Every row gives one point. Each table stands for the endless flat space through its points: a line for two points, a plane for three, and so on. Write the one point that lies in both, or say that there is none.

First (2 x 3):
[[  8.0 -12.5   6.3]
 [ 17.6  -4.7  -5.7]]
Second (2 x 3):
[[ 11.9   1.9  -7.9]
 [ 13.0   6.7 -11.0]]
They share: no point

First (3 x 6):
[[  6.1 -16.0  17.4  -7.1   6.0 -14.5]
 [  4.2 -22.8  13.5   1.1  13.1  -3.1]
 [  0.7  -7.2  15.2 -13.1  -1.8 -16.1]]
Second (2 x 6):
[[  4.3 -26.3  22.9  -8.0  -4.8  11.4]
 [-11.3  -4.1  -5.3   3.4  18.6 -10.2]]
They share: [ -3.5 -15.2   8.8  -2.3   6.9   0.6]

First (3 x 9):
[[-17.1  -0.1 -17.0  10.4  -4.1 -20.6  16.0  -1.1  12.8]
 [-23.7  12.8 -13.1   5.5   1.8 -21.2   9.5   1.8  16.2]
 [ -4.2 -23.5 -17.9  10.1 -17.0 -18.2  31.3  -4.7   8.9]]
Second (2 x 9):
[[-13.2 -11.4 -20.4   7.6  -3.6 -27.0  16.8  -5.3  18.5]
 [-15.3 -16.7 -22.8  11.2  -0.2 -30.3  12.0  -8.3  23.2]]
They share: no point

First (2 x 12):
[[-26.2   2.3  -2.3 -11.1   9.0 -14.1 -11.9 -13.3  -6.6 -15.8  -7.4 -11.7]
 [-21.8  11.9  -0.5  -8.7  15.6 -11.3 -17.1  -9.7   2.4 -16.2  -5.0 -11.5]]
Second (4 x 12):
[[  3.0  30.0  13.6   6.6  12.7 -32.8 -29.6  18.5  12.1  -3.4 -11.4  -8.8]
 [-22.2  -8.6  -0.3  -4.1   3.6 -13.0 -15.8 -11.8  -6.8  -9.9  -8.7 -36.5]
 [-21.8  -3.3  -3.0  -4.5   5.3 -12.3 -17.1 -12.5  -0.3 -10.6  -5.2 -28.4]
 [-36.1  15.1   2.9 -21.4  36.1   9.3 -11.0 -20.8  -8.7 -32.1  -7.1 -17.3]]
They share: [-19.6  16.7   0.4  -7.5  18.9  -9.9 -19.7  -7.9   6.9 -16.4  -3.8 -11.4]

First (5 x 18):
[[ 12.7   4.6  -4.6   1.7   3.2 -27.5  35.7  23.1 -10.6  -6.4  30.9 -12.3
   17.2  20.2  15.3  51.2 -41.8  21.4]
 [  9.4 -20.6 -18.1 -13.8 -12.9  -9.5  -7.1   1.7 -14.6   5.7 -15.8  -9.2
  -27.4  14.6 -10.0   9.2 -11.2  -6.3]
 [ -2.5  -9.8 -17.3   2.2   6.7 -19.9   5.6  21.9 -26.3  -9.9   4.0  -7.6
   -2.0  24.3  -6.8  33.1 -28.5   8.8]
 [ 11.8 -20.1  -2.0 -21.6 -16.6 -15.4   7.2   0.7  -7.1   8.6  -6.6  -7.4
  -17.7   9.6   6.6   8.1  -7.5   4.8]
 [ 34.5   5.4  -0.9 -11.6 -17.5 -21.6  42.2   4.2   8.9  10.7  28.6 -17.4
    4.0   9.8  23.4  42.4 -36.6  12.6]]
Second (3 x 18):
[[ 18.2 -12.8  -0.8  -9.1 -17.6 -20.9  23.5  -0.8 -13.0   5.9  -4.9  -0.2
   -8.7  12.5   7.6  23.8 -13.9  10.7]
 [ 28.0 -22.0   4.8  -0.3 -20.0 -27.9  33.1  -1.8  -8.0   1.3 -11.1   7.6
  -14.1   9.7   2.6  32.6  -7.5  16.9]
 [ 33.2 -22.4   4.3   0.8 -15.0 -23.0  35.9  -6.5  -9.3   5.8 -12.6   2.7
   -9.1  10.4   5.2  35.2  -5.7  15.4]]
They share: no point
